Every row gives one point. Two turns around zero, p and q, are shown by what they do to some points. Write where each new point lands after one turn and then the other. Backwards means that the second turn is done in reverse. Each puzzle has new turns, and all numbers are rounded.

Turn p:
-19 -17 17 => -3 21 22
14 19 -48 => -6 -51 -16
-10 -2 8 => -6 10 6
31 -3 -36 => 22 -41 -11
-7 2 11 => -5 12 1
-9 1 47 => -2 48 -2
Turn q:
-12 42 23 => 15 37 -29
9 -10 -11 => 1 -11 13
34 0 1 => 7 11 31
-44 13 2 => -1 -5 -46
-11 -42 -1 => -34 -27 5
24 -4 -14 => 11 -6 25
Where do these land?
p, then q: -10 -17 30 => 16 31 -8
p, then q: 2 -12 -35 => -33 -7 15
q, then p: 2 -14 -12 => 9 9 13
p, then q: -23 2 -42 => -45 -14 -11
p, then q: 26 19 37 => 48 -7 6
q, then p: 3 22 22 => -16 -10 -25

Turn p:
33 25 -2 -16 7 -24 => -5 -17 -2 -41 -2 -24
9 -6 -19 -6 -17 -2 => 13 -20 -8 5 -12 -5
-15 -20 12 -11 -8 -7 => 1 14 9 9 -25 5
-1 -3 -9 48 2 21 => 6 -2 2 33 41 -4
0 -8 20 -26 11 12 => -11 4 17 -14 -13 25
12 20 9 -16 -27 10 => 32 -3 0 -25 -3 9
-18 -26 7 24 26 -23 => -33 21 11 29 -1 -20
-19 19 -18 3 5 13 => -2 3 -29 3 14 13
Turn q:
-21 -12 -11 -19 -31 17 => 12 -13 -27 -19 -30 1
-22 12 2 -10 31 19 => 15 5 -10 -16 28 25
7 1 -12 -9 -4 -12 => -6 0 9 -12 -5 -11
7 12 22 -13 -25 -26 => -21 7 21 2 -32 13
29 -1 0 8 -12 28 => 31 -11 10 20 -9 -12
26 -35 3 21 0 -7 => -13 -26 4 30 5 -25
-26 12 2 -9 13 -12 => -13 15 -7 -19 10 18
-1 12 -5 31 29 -8 => -5 24 0 14 34 -8
Where do these land?
p, then q: -18 11 5 -8 -13 -15 => 7 15 13 -12 -15 -10
q, then p: 33 22 -12 -6 4 8 => 2 8 29 -27 1 -14
p, then q: -9 -11 -23 -6 23 26 => 16 -7 -38 5 15 -4
p, then q: 4 -10 -3 -17 -12 -6 => 0 -9 0 5 -21 -6
q, then p backwards: -14 14 -5 35 -3 -34 => -34 1 11 17 26 -24
q, then p: -6 -30 18 -17 20 13 => -19 -15 15 29 -4 21
q, then p: -15 -13 -10 32 -8 14 => -5 -18 -23 12 9 -26
p, then q: 43 13 32 -10 5 -18 => -25 -22 24 -16 -13 37
p, then q: -18 3 -1 -3 -17 12 => 22 5 8 6 -1 -13

Turn p:
-10 6 1 9 21 -35 -18 -9 => 30 -3 -16 21 20 -13 -10 -4
-6 4 -26 -13 -8 3 8 -27 => 6 33 -3 -15 -10 4 -14 -11
33 14 14 32 2 6 -17 15 => -11 -27 25 27 18 17 6 -14
4 -48 -25 -20 -30 -6 6 2 => -19 -3 -7 -21 -36 -13 -43 10
7 -6 10 -9 2 7 -4 13 => -2 -12 8 -1 -4 4 4 16
-8 -5 5 7 -14 12 15 -26 => -7 9 3 -28 3 -8 3 -20
5 8 14 -21 12 -14 -4 2 => 28 -8 2 3 -6 2 8 12
15 3 13 6 48 -2 6 1 => 20 -20 -14 0 26 31 10 7
-17 13 3 12 -7 2 36 17 => -19 3 -23 1 -12 -2 32 -13
-23 10 -9 -3 -24 26 -27 13 => -24 28 24 12 2 -20 5 18
Turn q:
-5 8 10 -3 -12 -1 14 -35 => -3 17 1 -22 -7 24 8 -16
17 14 2 4 -28 -9 -16 17 => 17 -7 -9 -14 -12 -4 -20 26
-19 27 20 12 14 10 17 20 => -5 18 -17 11 -16 -15 34 15
-1 -12 -13 16 0 0 14 0 => 4 -1 10 20 -11 8 -2 -8
-15 -26 22 -30 16 -22 4 -26 => -33 13 -5 -16 15 -8 -10 -42
-20 -33 25 10 -15 -4 -6 7 => -40 5 -2 8 -15 2 -24 5
22 -20 -11 14 24 -13 -16 3 => 6 -6 33 11 9 -23 -17 -5
29 10 -17 10 -14 18 -6 22 => 26 -29 7 3 -10 1 1 26
-29 22 -19 -5 2 -15 -2 -31 => 14 36 -10 -1 25 22 3 -12
9 -4 -12 -7 -5 35 -19 -2 => -3 -27 11 -3 18 16 8 19
12 14 -4 -21 18 2 16 23 => 15 -18 -17 3 2 -24 21 -9
Where do these land?
q, then p: 10 32 5 -18 1 14 -3 17 => -2 -8 -23 2 -29 20 -10 8
q, then p: -11 6 -1 17 24 -18 -18 -18 => 26 -2 4 17 13 6 27 -7
q, then p backwards: -7 -10 -5 -13 -28 -22 15 1 => 12 -12 -26 4 3 -21 19 -9
q, then p: 6 -7 -22 -5 -21 37 21 24 => -48 -15 -8 -20 -1 3 -21 -1
p, then q: -13 3 34 16 14 0 -29 -12 => -5 6 17 3 -4 -41 4 -27
q, then p: 20 2 -16 11 -23 8 12 2 => -21 -15 23 -11 -9 4 -10 1
p, then q: 20 -18 -14 -14 -6 16 5 -15 => -16 -12 -15 -19 19 6 1 17
q, then p: 26 -14 -9 -7 -6 -2 15 27 => -8 -19 3 -7 -5 -14 -35 -8
p, then q: -25 4 23 10 26 -13 8 -21 => 25 -10 13 3 10 -16 8 -36
q, then p: -27 2 6 3 20 -20 -26 -6 => 23 12 -10 29 19 4 18 1

Turn p:
-9 35 3 19 -7 -18 -3 6 28 -8 -1 => -9 9 -17 41 2 -12 1 -15 19 7 -9
6 -12 30 9 -8 27 28 8 -7 -8 37 => 30 -8 36 12 27 -10 -3 -1 -24 10 19
8 -11 -13 -9 31 -7 -29 7 -15 6 -2 => -8 4 -26 -30 -5 24 -3 5 -7 17 3
-18 20 -10 0 34 -22 5 -19 11 -11 -30 => -12 21 -22 8 -3 28 7 -20 10 -20 -33
2 13 -34 2 11 -28 -3 -10 -5 -14 -9 => -8 11 -43 0 -3 1 4 0 -3 -22 -11
9 -4 4 3 -1 9 -47 -3 -26 15 -5 => -10 -17 -10 -28 -13 0 -30 15 -1 28 -9
13 6 16 24 -17 -6 35 -10 25 15 5 => 10 -14 19 34 -4 -22 31 -12 -9 0 -11
12 14 -20 -17 13 -20 -20 5 -3 -10 -28 => -27 12 -33 -16 4 8 7 11 16 -4 -13
-7 4 25 -5 -28 15 30 -10 -8 10 28 => 23 8 42 11 1 -30 -5 1 -16 -2 3
-18 -16 -9 -2 6 -20 -16 16 -11 9 -8 => -22 3 -12 -19 -14 7 -8 -17 -2 1 17
4 -15 10 -25 -6 22 0 17 -2 18 13 => 4 5 29 -16 -4 1 4 17 1 16 23
-12 3 -27 4 8 10 19 -29 29 -18 10 => 36 5 -11 24 -7 15 9 1 10 -32 -3
11 -26 34 -4 -33 12 -2 5 1 -7 5 => 8 -26 32 -15 17 -25 -2 -4 13 10 12
0 -11 -8 1 -3 25 2 17 -18 3 -14 => -16 -14 14 -6 3 13 -11 19 -8 -7 13
Turn q:
-7 11 -5 -1 17 3 1 3 -13 17 12 => -17 -15 5 2 16 6 2 3 -14 9 3
5 23 -6 -9 -16 20 -8 21 -15 -20 11 => -4 8 4 -9 6 29 21 23 11 -15 13
-7 21 -27 -10 8 37 23 0 -18 -1 -4 => -23 -16 8 -14 -11 32 34 -7 -15 -4 -5
-42 -22 -2 -15 5 -28 21 -25 39 -11 -39 => -9 -1 5 -22 -34 -37 -19 -49 33 17 -16
5 1 -14 0 24 -13 9 0 12 -18 4 => -16 -1 9 17 0 6 -9 -12 14 -9 -20
-13 6 17 -5 2 9 11 -2 10 11 10 => -11 7 -7 2 8 -9 14 -10 -2 17 10
20 4 4 -14 -1 4 -19 14 -8 13 -31 => 23 13 6 -26 9 19 -14 4 -14 5 -8
15 -8 -16 5 -3 -3 8 24 -2 4 11 => 13 -15 -6 10 14 10 9 10 8 -5 -17
-14 1 13 38 5 22 -16 2 -10 -11 -5 => -2 6 6 18 -29 8 -1 27 -8 23 14
40 3 1 5 -32 -17 16 -23 32 -8 17 => 8 27 -34 13 3 -28 9 -5 3 -42 -18
-4 12 -3 -3 3 13 -11 -10 12 37 20 => -18 -7 -32 -4 18 1 -2 -2 -22 11 10
-4 4 25 1 -11 -4 1 -5 -11 6 -12 => 9 13 11 -11 -1 -18 4 5 -10 8 10
15 -43 33 -30 -12 -7 -23 0 -23 2 16 => 48 -1 9 7 25 -6 -15 -13 -1 -12 44
-9 -12 -20 37 9 -37 -14 2 -6 -20 -10 => -1 -19 16 16 -23 -14 -34 26 18 -4 -20
Where do these land?
p, then q: -4 9 17 -6 -9 10 16 8 -16 -24 5 => -13 14 22 16 10 5 -21 3 -3 10 3
q, then p backwards: 23 -9 18 -27 9 -3 48 -15 26 10 2 => -6 5 30 7 8 -51 29 -13 11 -15 5
q, then p: -2 7 -28 4 -4 -1 -37 16 6 -13 17 => 3 -9 -7 10 1 23 -11 13 25 6 35
p, then q: -12 6 9 -40 -6 -18 8 -13 -9 -9 -5 => -25 31 14 -20 8 -3 -5 -9 11 -11 -5
q, then p: 12 -5 11 20 -12 -17 -17 6 -18 -12 2 => -15 -7 -12 6 24 -9 3 -1 1 25 13
q, then p: -23 4 -9 -11 -22 -24 10 2 -18 -4 20 => 12 12 -2 -8 14 4 21 -32 9 -4 23
q, then p: -18 9 -15 14 -13 -10 -12 6 11 -9 -15 => -16 4 2 0 -11 -8 5 3 29 0 19
q, then p: 14 17 -26 6 3 3 -5 -5 -3 14 -7 => -17 -1 4 -16 6 13 -17 11 3 -17 7
p, then q backwards: -12 5 -14 -1 28 -12 -2 15 -5 -10 4 => 12 11 4 -12 4 23 -16 -6 18 3 9
p, then q backwards: -5 24 0 10 15 -6 -13 -11 6 -3 24 => 15 -17 13 14 5 6 -9 5 27 8 -6
p, then q: 22 -39 13 12 9 35 17 -30 12 18 -16 => 58 14 11 12 -7 1 25 -30 -9 7 6
p, then q: 5 -28 23 20 1 43 -14 20 9 42 -31 => 42 -6 -20 5 -1 -16 19 -16 -4 46 41

Turn p:
2 15 3 16 -5 -16 19 14 -14 33 -21 -5 5 -13 => -6 1 22 -3 20 -2 -4 7 -45 -2 13 -4 2 5
-20 7 21 -22 18 -13 -21 3 13 7 14 -20 21 5 => 12 -21 -16 -4 13 -9 -25 12 9 -3 -28 -14 25 9
-29 -6 -15 -13 20 -6 2 17 18 2 -16 26 -21 -26 => -29 -28 -4 -1 14 8 -12 -10 0 38 2 21 -4 -15
15 -17 -11 -30 24 -3 7 8 6 -11 -16 -10 21 -25 => -6 3 14 -2 -1 -5 -18 -14 -1 7 -29 -2 11 -44
12 -16 -10 16 3 -4 -15 -12 15 -14 2 -24 -14 15 => 18 4 -16 -3 -20 0 32 -14 -1 7 -16 0 7 4
15 23 0 0 -27 12 -20 0 -8 -1 -18 23 -13 18 => 0 7 7 -3 -12 34 -8 -19 4 -17 21 5 -14 26
17 5 10 -13 -27 19 21 11 -8 1 -10 -13 -11 7 => 9 11 7 18 6 19 1 0 -11 -22 -4 -7 -33 -6
20 -16 23 -6 2 -9 -3 -2 -8 -6 22 22 -16 -8 => -5 -3 -16 -1 -12 12 5 20 9 -21 15 19 10 -22
-1 14 0 13 14 -14 19 2 8 6 7 -2 -3 20 => 10 -6 -10 17 -9 -14 -3 6 -19 11 14 -9 4 8
3 15 -8 -3 -11 29 -19 -10 -17 28 -11 -1 -12 18 => -4 -10 15 2 9 21 13 -21 8 -20 14 -25 -7 24
-10 -17 12 7 16 -14 10 17 -16 -11 18 0 19 -4 => -11 10 -2 16 4 -25 -4 25 1 -2 -9 15 20 -7
-17 -11 -9 2 -14 13 -6 -11 28 -9 4 21 23 5 => 0 -10 6 -19 -16 -22 -9 -4 27 8 -6 12 -21 13
6 -3 3 8 14 25 6 -21 -18 -12 -19 -22 13 -19 => 3 28 5 -6 24 -18 11 -27 5 -10 -4 -10 4 -19
-13 -3 -15 11 -11 -18 1 -28 -2 -8 19 -17 -1 15 => 29 8 1 -4 -6 -8 23 17 12 20 2 -7 7 14
3 11 -6 12 -15 -2 0 13 4 -4 25 22 -11 -8 => -20 7 -12 -7 -16 9 -1 22 1 6 15 4 -13 8
Turn q:
19 28 23 -7 0 -8 17 4 -30 -7 14 -10 -5 9 => -24 10 15 13 -6 13 -29 34 4 6 9 -1 -6 6
1 4 -6 -6 -23 -21 -10 11 -3 -3 11 -2 -1 -26 => -6 -9 -19 -15 -19 0 -5 3 -8 23 1 -20 -3 7
2 10 11 2 20 -3 -2 10 -16 -30 -6 14 -8 29 => -33 16 -3 19 9 -1 -3 10 0 -13 14 13 11 -23
-8 -4 6 -9 -27 -18 -12 -8 1 1 0 -22 -2 -1 => 7 -16 -19 11 -18 -9 -9 11 -2 5 -18 -10 1 11
2 -12 -10 -27 -10 -17 -15 -8 -5 11 22 -4 -3 -16 => 10 -2 -11 -9 -16 -17 -12 -1 11 11 -6 -32 -16 -3
-3 -2 -31 -5 -7 -3 -12 -8 3 5 5 -19 9 -3 => 4 -3 -11 -7 6 -7 2 -8 8 14 -31 -8 -10 3
3 -4 -25 4 -5 -8 -2 -5 16 8 -10 -4 3 -22 => 12 -8 -15 -27 8 -2 11 -5 -2 7 -11 -2 -6 9
27 13 34 -10 11 0 10 4 3 -22 13 -12 -14 6 => -29 4 15 5 -22 7 -3 29 9 -25 12 2 -10 4
-6 5 22 -18 9 -9 29 22 -16 -15 15 -21 -23 -1 => -20 -1 30 1 -17 -4 -11 38 -17 -5 0 -15 6 -14
1 3 -7 14 8 23 -32 10 -8 14 -27 13 -13 19 => 11 33 -18 25 18 12 18 -15 -16 -6 2 11 -7 -6
-5 1 7 -17 -5 -13 -3 27 3 3 19 -16 17 -3 => -9 -12 10 5 -27 -12 2 6 -4 26 -4 -1 -14 -7
-9 -24 2 27 26 -7 33 -16 23 22 -13 19 18 -3 => 34 -21 21 -18 28 -9 20 -2 16 -4 24 21 19 -1
-17 -7 1 5 16 15 13 -23 13 8 -21 14 24 -20 => 23 0 13 -22 13 -18 0 -23 1 -8 7 24 16 16
-6 -32 -15 27 -3 16 -1 -14 5 7 -4 6 19 -18 => 31 0 -1 -19 2 10 15 -27 16 6 -8 6 24 3
10 3 -10 0 -15 28 -2 -1 2 -1 -18 25 -6 26 => 2 3 -11 14 17 25 -9 -25 -9 -21 2 13 -10 -12
-11 19 -2 21 4 25 -12 -5 7 0 0 21 -15 23 => -12 9 1 26 26 13 12 -24 -7 -15 8 -2 4 8
Where do these land?
p, then q backwards: -13 -14 32 10 6 3 3 -16 33 -7 -4 -14 -8 16 => -7 -17 -11 -8 -12 -14 -17 -16 27 16 -30 0 11 4
q, then p: -11 -12 -20 10 31 15 -26 -1 -2 21 -21 -8 -6 -7 => 13 15 2 9 -3 2 -22 -10 -28 9 31 -20 6 -19
q, then p: -1 -17 21 -20 -14 -3 -9 10 -3 -9 -9 -13 0 4 => -6 20 15 -15 -5 16 6 9 -6 0 -3 18 -10 11
q, then p: 16 -4 -1 9 4 11 -3 -1 -14 -14 13 35 -5 -4 => 0 3 -18 -17 6 -9 -5 5 26 6 -4 -27 -9 0
q, then p: 29 2 -6 4 -23 4 5 -1 4 -2 -3 -8 8 -12 => -7 -13 8 7 -7 16 4 -17 17 -6 -5 -3 -22 1
p, then q: -14 -2 44 -33 32 -21 7 7 17 -8 -8 36 -5 -23 => 11 27 -26 -29 -10 -20 26 -46 15 18 17 -17 2 -15
q, then p backwards: -14 -8 9 8 4 -20 -3 -6 1 18 20 -16 -2 -7 => -15 -2 -17 0 4 -7 6 -14 -1 10 20 -12 8 19
q, then p: 2 -14 -11 -15 19 -11 10 -18 -1 18 21 -16 -12 11 => 8 -4 -26 -2 1 7 -1 -8 -32 2 -23 8 6 -15
p, then q: -4 -13 6 -14 -13 5 18 15 -6 21 5 -10 -1 0 => 0 13 5 -3 -10 7 16 17 -14 -6 5 3 21 -12
p, then q backwards: -10 48 4 0 -5 -9 11 22 -4 -7 9 -20 -13 5 => 3 30 -3 6 -23 -8 -15 -2 -31 21 -7 1 -26 -2
p, then q: 7 10 1 16 4 15 -18 -16 -9 -1 -43 15 22 8 => -15 -4 -8 19 1 -22 -25 -5 34 -22 9 -1 3 18
p, then q: 16 -16 -18 -3 -13 -12 8 6 -1 -1 -1 29 -12 10 => 9 -12 6 8 -17 24 -8 -17 -11 -1 18 -15 10 6
q, then p backwards: -4 38 -26 9 -5 17 -23 5 -1 -7 20 20 20 -9 => -17 22 -29 16 11 27 -16 14 3 -12 -28 4 -13 -12
p, then q: -11 -1 -12 3 -20 4 12 -11 -7 -12 2 -11 -8 -1 => -2 -1 15 0 11 11 6 16 -9 -9 11 -2 -16 7
p, then q backwards: 10 3 -24 17 -6 3 9 6 -7 -10 -1 -17 23 7 => -14 5 6 -11 16 17 -18 6 -12 7 10 -18 -5 -15

Turn p:
-10 12 6 -9 -8 2 -8 -6 13 -7 -12 7 -6 19 => 3 -4 11 -11 16 -3 8 -11 2 -6 -11 -9 -20 -1
31 1 -4 -3 22 -5 -4 -6 5 -7 -4 13 -8 -6 => 18 -3 1 -7 -1 -12 -4 -2 -3 26 -8 23 7 -8
-6 -30 10 -6 9 1 12 0 10 -10 -9 11 -11 -10 => -2 -9 -9 -20 20 -5 -19 1 3 -3 17 9 11 -9
11 -4 -3 -9 -10 6 -5 -6 -12 -14 -9 -2 12 -3 => 2 7 -5 -7 -12 1 -5 8 -3 2 -7 -6 -8 -22
15 4 -4 -5 -11 1 -1 -6 -9 26 -2 -5 -4 5 => 1 6 7 14 -21 -4 -5 -16 13 -2 -2 4 -8 0
-14 9 8 4 -12 4 -2 -5 27 -6 17 12 -2 -8 => 11 -9 14 3 22 -2 12 -2 -3 -16 -4 -14 18 -3
-3 11 8 -3 -9 -13 -7 3 -9 -5 28 8 4 10 => 8 -5 2 22 2 -6 5 1 -27 -10 -4 -7 -7 4
-11 -17 6 21 -11 10 14 5 -6 -9 9 6 10 10 => -12 -11 -16 9 7 -7 -6 12 1 -1 11 -27 4 1
-13 4 -3 -3 -1 -2 29 19 9 13 -9 -6 4 -3 => -4 3 14 3 8 14 -7 15 19 -3 20 0 -3 15
0 10 0 -4 9 13 -8 10 -4 18 7 7 2 -8 => 4 25 1 10 2 -7 3 -3 3 -1 -3 5 8 11
26 11 5 -5 48 -5 -9 -10 -7 -9 13 -42 -9 0 => 23 -4 -16 -19 -28 21 -6 -5 -20 20 -25 24 9 31
-3 -9 6 2 -6 -3 -5 -12 -9 13 -2 13 36 3 => 9 8 -26 19 0 2 13 0 10 -6 10 -6 -11 -19
0 15 7 5 -1 -9 1 -9 -11 -5 -4 7 -10 -7 => 6 -3 8 -9 -10 -12 13 -2 -10 1 10 1 -3 1
-13 -6 -14 14 -10 0 -8 30 12 10 -13 -26 -8 -7 => -38 8 15 0 3 28 0 -6 7 6 3 -4 12 8
-10 -11 -28 1 -10 -1 2 -6 -8 -9 -11 -3 -9 5 => -28 -11 2 -8 -7 -5 0 11 7 -6 -7 6 -8 -10
Turn q:
10 -9 8 9 1 -14 -19 -22 17 2 11 2 -9 3 => 18 10 3 6 -5 8 8 8 -28 -13 -14 5 -2 2
-6 1 4 5 -13 4 9 2 10 20 -1 5 0 12 => 4 -20 -2 7 -2 12 -9 0 -4 1 3 -5 -14 -9
8 -11 9 4 30 -11 -15 3 17 7 2 4 -10 15 => 30 11 -3 -4 5 14 24 4 -13 12 -3 -2 -2 -5
2 -17 8 5 14 -29 2 -10 3 -1 -5 -11 -7 2 => 25 11 -9 -2 18 7 -2 4 -9 -8 -7 7 17 -4
9 2 0 11 3 -6 12 9 -2 11 15 5 -3 -7 => 12 -2 13 -7 -4 2 -8 -9 4 3 1 16 -7 -7
-10 8 -19 3 -26 14 -8 9 -36 8 -10 7 6 7 => -20 -9 -5 11 -31 -12 -13 -13 16 -4 15 -17 11 -12
-3 22 14 7 1 3 -1 3 -12 -4 -12 11 6 3 => -2 -8 -6 -2 -8 -13 6 15 8 -4 24 3 -2 -2
-19 -42 9 -4 31 0 3 -14 21 -37 -10 3 -9 -9 => 10 24 -18 -25 37 -16 10 19 -9 6 -36 -19 1 2
22 11 -5 5 -10 11 10 5 -6 -1 13 -8 1 14 => -2 -14 -4 3 -16 -1 -3 -19 -1 9 4 17 -4 16
-10 3 -13 -22 2 13 6 -11 -9 1 -10 -13 -3 -4 => -19 7 -10 5 5 10 -3 -2 22 -5 -5 -11 3 12
7 8 4 -13 -17 8 10 5 -12 1 -5 5 23 0 => -14 -6 3 5 0 -9 -17 -7 2 2 25 -5 -5 12
3 12 9 13 -9 7 0 13 6 -2 -9 -11 -5 -7 => -4 -25 9 -7 -1 -2 9 5 2 -3 2 6 8 2
0 20 -15 -1 -9 25 14 -4 -20 9 3 2 14 -19 => -28 -2 8 -11 -19 1 -17 -6 23 -7 12 3 -11 8
3 -11 1 -11 -3 5 -12 8 -1 4 -3 -3 3 -14 => -3 4 17 -1 3 0 1 -4 0 0 0 -17 8 6
-12 -11 16 -5 15 -15 -7 -3 16 -7 29 -10 -10 4 => 19 13 7 13 11 4 3 20 -9 18 -25 11 1 2
-4 1 -12 10 5 -18 -13 3 19 -2 0 -2 12 9 => -6 6 -3 1 4 11 8 2 -24 8 2 7 8 -18
-2 13 -17 -18 -14 3 9 4 -11 -7 -9 15 -10 -8 => -19 1 0 11 4 -15 3 -16 20 -14 4 -3 -9 -6
Where do these land?
q, then p: -5 -6 -2 -17 8 2 9 -3 5 21 4 2 5 -10 => 6 9 2 -14 3 0 0 -14 1 1 -15 -6 10 16
q, then p backwards: -3 -7 -15 3 -7 -7 2 5 -19 13 -4 17 6 -5 => 10 -13 12 -7 -23 8 0 -3 -5 9 -10 2 -3 -8
p, then q: -9 -1 9 -1 -17 20 -20 -3 -6 -19 12 -13 -1 -7 => -24 1 -8 1 5 -6 -4 5 13 -5 8 -1 28 15
q, then p backwards: -6 0 -4 0 -17 22 11 7 -13 -27 22 -25 -2 5 => 17 -9 -26 17 17 13 1 1 -3 7 11 -5 -26 19
q, then p: 0 -14 -5 2 13 -14 2 1 12 0 8 23 2 -4 => 13 11 13 -11 -17 -9 3 -3 -8 3 5 14 4 6
q, then p: 5 -9 -10 -6 -7 11 1 15 12 12 -7 17 18 3 => -1 -2 -8 -7 -20 1 -5 -13 -5 -24 -2 5 11 13
p, then q backwards: 7 2 7 10 -6 -31 5 -28 15 7 -17 -5 -11 13 => 21 15 -3 13 -7 14 16 28 7 18 -5 5 -16 8
q, then p: 6 -8 17 -5 -12 13 -4 17 -13 -19 7 -26 -12 -9 => 5 -14 -19 11 13 20 -1 -14 10 11 12 -3 -25 -7
p, then q: 4 -1 17 17 0 24 3 9 -10 -10 9 -18 5 -7 => -20 -7 -2 13 -11 17 -6 -6 -2 11 10 1 22 11
q, then p: -2 2 -5 8 -7 19 -4 -1 -13 -18 10 -22 12 -16 => -6 6 -4 8 20 12 9 -7 1 -16 5 -7 -28 -7
p, then q: 0 15 13 -5 8 -18 11 -23 6 -5 -25 18 -11 8 => 29 13 7 12 19 0 -1 -16 3 -9 -13 4 -19 13
q, then p: -5 0 -16 6 8 5 -2 5 10 10 -9 7 -16 -2 => 5 1 8 -19 -5 3 -9 8 13 -8 4 1 12 -4
p, then q: -4 18 13 7 0 -21 1 -12 6 16 1 12 -11 16 => 29 3 -18 -1 2 -2 -11 -4 -8 -8 -15 12 -11 7
q, then p backwards: -17 4 7 2 11 -25 -2 -4 5 1 -17 -4 1 16 => -5 -15 2 1 7 -5 1 2 6 -8 8 12 29 -15
q, then p: 12 12 -16 -10 7 -9 -3 16 10 10 2 13 11 -11 => 22 -1 -1 -5 -3 -15 4 -2 -4 -19 7 -5 13 16
p, then q: 17 -7 -8 -11 17 7 -11 1 -5 7 4 5 3 10 => -2 3 -4 -2 -7 6 14 -7 -4 -18 12 -4 -4 -18
